Rows are points. Each copy is the shape, with its points in the same order, turned, moved and blurred by noise. Say if it was mirrored as well.

Shape, 6 rows:
[[-0.44  0.24 -0.06]
 [-0.09 -0.01 -0.50]
 [ 0.03  0.31 -0.42]
 [ 0.18 -0.39  0.49]
 [-0.05 -0.07  0.52]
 [ 0.82  0.60 -0.27]]
Copy 1 (6 x 3):
[[-0.11  0.30 -0.50]
 [ 0.38 -0.01 -0.43]
 [ 0.42  0.36 -0.25]
 [-0.33 -0.25  0.40]
 [-0.42  0.08  0.17]
 [ 0.71  0.61  0.43]]
Copy 1 is: only turned
Copy 2 (6 x 3):
[[-0.14  0.27 -0.18]
 [ 0.24 -0.07 -0.50]
 [ 0.39  0.21 -0.28]
 [-0.28 -0.45  0.32]
 [-0.37 -0.13  0.28]
 [ 0.95  0.06  0.26]]
Copy 2 is: only turned
Copy 3:
[[-0.42 -0.03 -0.14]
 [-0.10 -0.42 -0.47]
 [-0.09 -0.04 -0.60]
 [ 0.48 -0.07  0.40]
 [ 0.20  0.19  0.41]
 [ 0.54  0.30 -0.89]]
Copy 3 is: only turned
Copy 4:
[[-0.12  0.57  0.18]
 [-0.05  0.46 -0.49]
 [ 0.31  0.48 -0.19]
 [-0.14 -0.52  0.35]
 [-0.03 -0.08  0.55]
 [ 1.05  0.11 -0.18]]
Copy 4 is: only turned

Shape:
[[-0.24 -0.11  0.18  0.50 -0.45 -0.50]
 [ 0.66 -0.84 -0.02  0.50  0.53  0.04]
 [ 0.55  0.70  0.25 -0.31 -0.34  0.28]
 [-0.01  0.54 -0.03  0.08 -0.32 -0.11]
 [ 0.30  0.02  0.04  0.71 -0.30  0.17]
 [-0.13  0.15 -0.09  0.01  0.03  0.07]
 [ 0.41  0.23 -0.02 -0.31  0.15  0.08]
 [ 0.02 -0.18 -0.11  0.49  0.67 -0.10]
 [-0.52  0.28 -0.21 -0.43  0.15  0.49]
 [ 0.08  0.65 -0.16  0.79 -0.08  0.31]
 [ 0.49 -0.21  0.09 -0.05 -0.67  0.10]
 [-0.39  0.45 -0.78 -0.14  0.31  0.21]]
Copy 1, 12 rows:
[[ 0.24 -0.32  0.11  0.79 -0.18  0.10]
 [-0.71  0.04 -0.61  0.74  0.65 -0.50]
 [ 0.17  0.81  0.09 -0.34 -0.26 -0.26]
 [ 0.50  0.23 -0.10  0.16 -0.25  0.08]
 [-0.17  0.40 -0.39  0.71 -0.32  0.02]
 [ 0.13  0.04 -0.37  0.06  0.15  0.14]
 [ 0.05  0.33 -0.24 -0.22  0.25 -0.34]
 [-0.02  0.09 -0.65  0.62  0.70  0.07]
 [ 0.05 -0.02 -0.40 -0.55  0.22  0.55]
 [ 0.33  0.71 -0.59  0.51 -0.28  0.40]
 [-0.23  0.05 -0.03  0.16 -0.49 -0.48]
 [ 0.53 -0.03 -0.93 -0.36  0.23  0.41]]
Copy 1 is: mirrored
Copy 2 (12 x 6):
[[-0.31 -0.13  0.21  0.52 -0.04 -0.54]
 [ 0.30 -1.03 -0.51  0.43  0.34  0.34]
 [ 0.29  0.70  0.26  0.31 -0.40  0.52]
 [ 0.08  0.51  0.01  0.30 -0.25 -0.23]
 [-0.10 -0.07 -0.31  0.82 -0.27  0.01]
 [ 0.04  0.17 -0.20  0.07  0.09 -0.12]
 [ 0.52  0.25 -0.06 -0.11 -0.03  0.33]
 [ 0.25 -0.30 -0.60  0.36  0.52 -0.22]
 [-0.21  0.67 -0.47 -0.42  0.25  0.00]
 [ 0.01  0.56 -0.66  0.80 -0.28 -0.14]
 [-0.22 -0.23  0.23  0.28 -0.61  0.32]
 [ 0.13  0.55 -0.77 -0.39  0.04 -0.41]]
Copy 2 is: only turned

Shape, 12 rows:
[[ 0.56  0.43  0.24 -0.34 -0.27  0.21 -0.01  0.81  0.37]
 [ 0.55  0.32 -0.75 -0.60  0.32  0.46 -0.45  0.77 -0.15]
 [-0.07  0.52 -0.06 -0.15 -0.27  0.27 -0.33  0.27 -0.14]
 [ 0.00  0.13 -0.05  0.16  0.35  0.60 -0.33 -0.24 -0.07]
 [-0.60  0.08  0.42 -0.20  0.35 -0.31  0.09  0.64  0.56]
 [ 0.41 -0.05 -0.05 -0.22  0.05 -0.06 -0.26  0.67 -0.28]
 [-0.07 -0.43  0.34 -0.41 -0.03 -0.14 -0.29 -0.18  0.63]
 [-0.58 -0.25  0.17  0.39 -0.15 -0.33 -0.99 -0.19 -0.57]
 [-0.19  0.52 -0.81  0.62  0.23 -0.19 -0.44  0.36  0.20]
 [ 0.43  0.42  0.42 -0.44 -0.59 -0.52 -0.14 -0.03 -0.52]
 [-0.14 -0.53 -0.60  0.26 -0.34 -0.25  0.06 -0.36  0.20]
 [ 0.32 -0.22  0.08 -0.22  0.08 -0.04 -0.38 -0.10  0.01]]
Copy 1 (12 x 9):
[[ 0.04  0.31  0.42  0.02 -0.28  0.47 -0.32  0.24  0.83]
 [-0.38 -0.46  0.27 -0.79  0.15  0.91 -0.12  0.13  0.61]
 [-0.33  0.10  0.60 -0.12 -0.24  0.31 -0.06 -0.18  0.00]
 [-0.02  0.05  0.23 -0.04  0.45  0.52  0.05 -0.62 -0.26]
 [-0.69  0.47  0.05  0.58  0.47 -0.28  0.01  0.14  0.52]
 [ 0.00 -0.43  0.26 -0.06  0.08  0.23 -0.11  0.30  0.42]
 [-0.10  0.40 -0.36  0.18  0.31 -0.20 -0.72 -0.08 -0.03]
 [-0.39 -0.70  0.33  0.51  0.08 -0.36 -0.25 -0.36 -0.84]
 [-0.78 -0.46 -0.12  0.17 -0.26  0.43  0.46 -0.76  0.31]
 [ 0.37 -0.09  0.66 -0.28 -0.52 -0.60 -0.26  0.05  0.14]
 [-0.09 -0.04 -0.82  0.09 -0.26 -0.01  0.14 -0.18 -0.51]
 [ 0.16 -0.15 -0.04 -0.11  0.21  0.00 -0.43 -0.17  0.01]]
Copy 1 is: mirrored
Copy 2, 12 rows:
[[ 0.16  0.49 -0.21  0.21 -0.92  0.12  0.28  0.57  0.38]
 [-0.31  0.80 -0.71 -0.01 -0.08  0.56 -0.25  0.19  0.64]
 [-0.38  0.22  0.01  0.15 -0.40 -0.07  0.05 -0.18  0.23]
 [-0.16  0.18  0.42  0.31  0.20  0.40  0.03 -0.17  0.24]
 [-0.19  0.18  0.56 -0.20 -0.01 -0.63 -0.02  0.97  0.43]
 [ 0.12  0.27 -0.32 -0.25 -0.32  0.40 -0.27  0.35  0.10]
 [ 0.49 -0.18  0.52 -0.26 -0.04 -0.40  0.17  0.09  0.89]
 [-0.45 -0.73  0.43 -0.21  0.02  0.01 -0.69 -0.26 -0.12]
 [-0.48 -0.02 -0.48  0.90  0.36 -0.26 -0.39  0.27  0.14]
 [ 0.39  0.22  0.05 -0.24 -0.98 -0.24 -0.30 -0.45 -0.19]
 [ 0.36 -0.66 -0.35 -0.01  0.53 -0.31  0.26 -0.21  0.07]
 [ 0.37 -0.04  0.29 -0.10  0.00  0.21 -0.18 -0.05  0.46]]
Copy 2 is: only turned
Copy 3, 12 rows:
[[ 0.37 -0.12  0.28 -1.08 -0.23  0.36  0.02 -0.22 -0.40]
 [-0.29  0.03  0.69 -1.08  0.15  0.46 -0.15  0.75 -0.02]
 [-0.12 -0.13 -0.02 -0.26  0.13  0.44 -0.05  0.04 -0.41]
 [ 0.08  0.22  0.19 -0.10  0.89  0.09  0.18  0.18 -0.26]
 [ 0.40 -0.42 -0.85 -0.91  0.24 -0.28  0.40  0.13 -0.10]
 [ 0.03 -0.50  0.48 -0.68  0.01 -0.11  0.01  0.35 -0.32]
 [ 0.30 -0.22 -0.23 -0.48  0.45 -0.55 -0.15 -0.41  0.39]
 [-0.20 -0.86 -0.27  0.52  0.75 -0.34 -0.42  0.23 -0.46]
 [ 0.42  0.06 -0.32 -0.03  0.08  0.25 -0.31  1.09 -0.28]
 [-0.42 -0.35  0.24 -0.19 -0.45 -0.38 -0.12 -0.52 -0.71]
 [ 0.40 -0.23  0.06  0.47  0.04 -0.27  0.00  0.27  0.57]
 [ 0.05 -0.17  0.29 -0.30  0.41 -0.40 -0.13 -0.02 -0.07]]
Copy 3 is: mirrored

Shape, 18 rows:
[[-0.23  0.02 -0.26 -0.20 -0.80  0.17  0.39  0.05 -0.31  0.29 -0.14 -0.01]
 [ 0.03 -0.38 -0.23 -0.32  0.42  0.01 -0.11 -0.16 -0.68 -0.03  0.14 -0.19]
 [-0.20  0.61 -0.34  0.21 -0.01 -0.51  0.81  0.17 -0.34  0.19 -0.22  0.19]
 [-0.02  0.36 -0.39  0.12  0.52 -0.30 -0.40 -0.05  0.02 -0.13  0.10  0.00]
 [-0.07 -0.40 -0.36 -0.31  0.36 -0.16 -0.18 -0.06  0.09  0.33 -0.33 -0.28]
 [-0.26 -0.21  2.31  0.22  0.56  0.12 -0.31 -0.27 -0.11 -0.35  0.20 -0.06]
 [ 0.17  0.76 -0.30 -0.22 -0.14  0.21  0.09 -0.21  0.11  0.15 -0.15 -0.10]
 [ 0.45 -0.41 -0.37  0.06  0.46  0.23 -0.25  0.17 -0.26  0.06 -0.05  0.05]
 [-1.09 -0.28  0.20  0.42  0.52 -0.06 -0.05  1.31 -0.26 -0.23  0.35 -0.19]
 [ 0.07 -0.38 -0.09  0.35  0.22  0.06 -0.23 -0.42 -0.12  0.16  0.33  0.04]
 [ 0.20 -0.22 -0.43 -0.27  0.26 -0.46 -0.43  0.08 -0.05 -0.08 -0.07  0.06]
 [ 0.15  0.11 -0.34  0.21  0.52  0.08 -0.43 -0.26 -0.45  0.17 -0.31 -0.29]
 [ 0.03  0.38 -0.19 -0.27  0.38 -0.14  0.23  0.21  0.01  0.10  0.27 -0.20]
 [ 0.26 -0.39 -0.06  0.92  0.51 -0.14  0.40  0.10 -0.06 -0.34 -0.18 -0.20]
 [-0.06  0.63  0.23 -0.31 -0.93 -0.34  0.03  0.79 -0.13  0.23  0.05 -0.24]
 [ 0.18 -0.50 -0.38 -0.39  0.47  0.29 -0.34 -0.22 -0.29  0.15 -0.29  0.47]
 [ 0.05 -0.51 -0.38 -0.34 -0.54 -0.02 -0.37  0.23 -0.03 -0.76 -0.25 -0.22]
 [ 0.10  0.42  0.56  0.16 -0.82 -0.02  0.28 -0.23 -0.16  0.10 -0.24  0.04]]
Copy 1:
[[-0.31  0.28 -0.24 -0.03 -0.58  0.51  0.37  0.32 -0.20  0.58  0.10 -0.06]
 [-0.08  0.27 -0.06  0.12 -0.09 -0.55 -0.38  0.09 -0.63  0.26  0.22 -0.13]
 [-0.25 -0.18  0.35 -0.20 -0.10  0.11  0.85  0.59 -0.55  0.16 -0.35  0.18]
 [-0.25  0.05  0.30 -0.22  0.19 -0.20 -0.38  0.20 -0.30 -0.34 -0.49 -0.03]
 [ 0.01  0.02 -0.25  0.29  0.03 -0.35 -0.27 -0.03 -0.07  0.39 -0.48 -0.04]
 [-0.71  0.54  1.42  1.03 -0.56 -0.54  0.10 -1.38  0.08 -0.53  0.53 -0.33]
 [ 0.04  0.59  0.14 -0.35  0.02  0.49  0.18  0.06 -0.20  0.08 -0.40  0.07]
 [ 0.25 -0.03  0.07  0.41  0.12 -0.04 -0.60  0.18 -0.48  0.10  0.02 -0.30]
 [-1.52 -0.25  0.63  0.71  0.34 -0.36 -0.12  0.67 -0.01  0.21  0.18 -0.66]
 [ 0.00 -0.27  0.23 -0.10 -0.17 -0.12 -0.46 -0.30 -0.21  0.05  0.22 -0.13]
 [ 0.03  0.06 -0.13  0.18 -0.24 -0.36 -0.53  0.38 -0.19 -0.20 -0.39  0.00]
 [ 0.04  0.10  0.21 -0.07  0.08 -0.16 -0.45 -0.19 -0.75  0.19 -0.48 -0.39]
 [-0.09  0.39  0.38 -0.06  0.27 -0.22  0.13  0.42 -0.05  0.10 -0.13  0.03]
 [ 0.05 -0.70  0.22  0.37  0.26 -0.12  0.26 -0.10 -0.46 -0.41  0.08 -0.68]
 [-0.45  0.74  0.45  0.00 -0.83  0.39  0.46  0.83  0.30  0.23 -0.27 -0.43]
 [ 0.12  0.10 -0.19  0.51 -0.07  0.00 -0.75 -0.07 -0.62  0.24 -0.10  0.35]
 [-0.37  0.41 -0.83  0.37 -0.44  0.10 -0.27  0.31 -0.10 -0.40  0.01 -0.50]
 [-0.14  0.37  0.42 -0.04 -0.89  0.60  0.65 -0.23 -0.15 -0.02 -0.01 -0.19]]
Copy 1 is: mirrored
Copy 2, 18 rows:
[[-0.04  0.20 -0.24  0.43 -0.43  0.45  0.03 -0.06 -0.68  0.28 -0.21 -0.32]
 [ 0.40 -0.13  0.10 -0.16  0.15 -0.40  0.44  0.01 -0.59 -0.27 -0.19  0.10]
 [ 0.33  0.73  0.06  0.89 -0.41 -0.39 -0.01  0.03 -0.09  0.39 -0.50 -0.15]
 [ 0.56  0.27 -0.13  0.02 -0.05 -0.63 -0.44 -0.04  0.01 -0.27 -0.03  0.34]
 [ 0.47  0.02  0.01 -0.45  0.14 -0.09 -0.20 -0.34 -0.20 -0.04 -0.56 -0.17]
 [-0.96 -0.61  1.55 -0.50 -0.11 -0.46 -0.02  0.56  0.48 -0.22  0.92 -0.04]
 [ 0.33  0.79 -0.08  0.20 -0.29  0.24 -0.28 -0.18 -0.21 -0.23  0.11  0.11]
 [ 0.81 -0.34  0.06  0.01  0.16 -0.02  0.10  0.09 -0.09 -0.43 -0.32  0.24]
 [-0.41 -0.55 -0.53  0.36  0.56 -0.80 -0.11  0.88  0.45  0.18 -0.33 -0.39]
 [ 0.49 -0.47  0.17  0.13 -0.13 -0.29 -0.06 -0.38 -0.19 -0.31  0.22 -0.01]
 [ 0.67 -0.08 -0.11 -0.36 -0.26 -0.35 -0.27  0.02 -0.25 -0.05 -0.41  0.31]
 [ 0.62  0.15  0.28  0.08  0.34 -0.32 -0.34 -0.11 -0.47 -0.63 -0.24  0.11]
 [ 0.47  0.53 -0.19  0.01 -0.11 -0.28  0.13  0.12  0.15 -0.05  0.00 -0.07]
 [ 0.35 -0.38  0.39  0.57 -0.27 -0.45  0.03 -0.11  0.48 -0.62 -0.63 -0.08]
 [ 0.02  0.51 -0.35  0.16 -0.74  0.28 -0.44  0.90 -0.33  0.29  0.02 -0.50]
 [ 0.63 -0.30  0.22 -0.21  0.33  0.12  0.08 -0.25 -0.45  0.08 -0.33  0.67]
 [-0.14 -0.35 -0.51 -0.31 -0.70  0.18 -0.13  0.17 -0.42 -0.46 -0.64  0.41]
 [-0.19  0.31  0.48  0.50 -0.83  0.36 -0.32  0.10 -0.37 -0.02  0.16 -0.23]]
Copy 2 is: only turned
Copy 3:
[[-0.23  0.18 -0.09 -0.06 -0.34 -0.17  0.44 -0.14 -0.65  0.27 -0.13 -0.28]
 [ 0.43  0.65 -0.48 -0.22  0.49 -0.18  0.33 -0.05 -0.18 -0.19  0.25 -0.05]
 [-0.58  0.19 -0.05  0.72  0.44 -0.67  0.10  0.15 -0.61  0.00 -0.21 -0.17]
 [-0.07  0.67 -0.32 -0.05  0.79 -0.35 -0.49  0.07  0.10  0.24 -0.06  0.27]
 [ 0.54  0.25 -0.49 -0.11  0.41 -0.49  0.11 -0.07  0.22  0.21 -0.01 -0.11]
 [-0.25  0.40  1.12 -0.41  0.86  0.76  0.57 -0.74  1.17 -1.07  0.28  0.49]
 [-0.10  0.24  0.07 -0.22  0.51 -0.12 -0.25 -0.14 -0.68  0.43 -0.40 -0.01]
 [ 0.54  0.53 -0.53 -0.12  0.31  0.01 -0.07  0.46  0.03  0.07  0.16  0.16]
 [-1.00  0.65 -0.51 -0.10  0.49  0.10  0.55  0.35  0.94 -0.14  0.42 -0.61]
 [ 0.33  0.49 -0.32  0.08  0.19  0.14 -0.22 -0.29  0.03  0.02  0.42  0.46]
 [ 0.35  0.43 -0.26 -0.36  0.28 -0.61 -0.30  0.32  0.11  0.01  0.08  0.06]
 [ 0.59  0.88 -0.36  0.15  0.61 -0.07 -0.04 -0.14  0.04  0.17 -0.17  0.29]
 [-0.11  0.21 -0.02 -0.16  0.89 -0.25 -0.02  0.04 -0.28  0.15  0.16 -0.23]
 [ 0.16  0.21 -0.31  0.85  0.40  0.26 -0.41  0.21  0.36 -0.47  0.12 -0.22]
 [-0.57  0.45  0.59 -0.41 -0.03 -0.47  0.26  0.25 -0.45  0.45 -0.09 -0.61]
 [ 0.61  0.27 -0.63 -0.36  0.28 -0.22  0.23  0.16 -0.13 -0.20 -0.17  0.56]
 [ 0.19  0.37 -0.44 -0.66 -0.42 -0.38 -0.41  0.16  0.07 -0.45 -0.20 -0.55]
 [-0.30  0.24  0.85  0.09 -0.27 -0.09  0.07 -0.30 -0.31 -0.07 -0.19 -0.04]]
Copy 3 is: mirrored
Copy 4:
[[ 0.09  0.58 -0.45 -0.54 -0.43  0.26  0.42 -0.09  0.05  0.18 -0.25  0.39]
 [ 0.19 -0.33 -0.39 -0.59  0.23 -0.03 -0.04 -0.15 -0.58  0.44 -0.02 -0.04]
 [ 0.23  0.40 -1.22  0.21  0.25 -0.09  0.58  0.21  0.05  0.06 -0.49  0.32]
 [ 0.16 -0.04 -0.74  0.10  0.38 -0.20 -0.53  0.04 -0.05  0.07  0.19 -0.04]
 [ 0.25 -0.15 -0.36 -0.56  0.24 -0.02 -0.20  0.08  0.37  0.51 -0.07 -0.35]
 [-1.09 -0.30  1.08  0.62  0.88  0.28  0.37 -0.29 -0.73 -0.52 -0.25 -0.62]
 [ 0.21  0.93 -0.59 -0.18  0.19 -0.07  0.05  0.17  0.03  0.11  0.35  0.03]
 [ 0.32 -0.49 -0.27 -0.26  0.13  0.17 -0.13  0.29 -0.14  0.52  0.44  0.16]
 [-0.33 -0.75 -0.58 -0.13  0.06  0.83 -0.48  0.63 -0.22 -0.64 -0.95  0.04]
 [-0.32 -0.31 -0.37 -0.07  0.27  0.26 -0.12 -0.43 -0.10  0.47  0.34  0.14]
 [ 0.49 -0.32 -0.36 -0.20  0.09 -0.33 -0.32 -0.10  0.16  0.18  0.05  0.04]
 [ 0.14 -0.01 -0.49  0.01  0.29 -0.01 -0.39  0.17 -0.32  0.79  0.15 -0.15]
 [ 0.34  0.20 -0.73 -0.28  0.57  0.11  0.01  0.06 -0.07 -0.20  0.04 -0.07]
 [ 0.03 -0.72 -0.80  0.58  0.08  0.49  0.38  0.13 -0.03  0.35  0.17 -0.25]
 [ 0.64  0.90 -0.10 -0.07 -0.26  0.39  0.07  0.04  0.00 -0.56 -0.59  0.37]
 [-0.03 -0.41 -0.11 -0.56  0.22 -0.45 -0.07  0.27 -0.01  0.66  0.39  0.22]
 [ 0.40 -0.18 -0.15 -0.47 -0.99 -0.08 -0.14 -0.13 -0.01 -0.09  0.17 -0.26]
 [-0.13  0.87 -0.03  0.32 -0.17  0.17  0.63 -0.27 -0.11  0.05 -0.12  0.18]]
Copy 4 is: mirrored
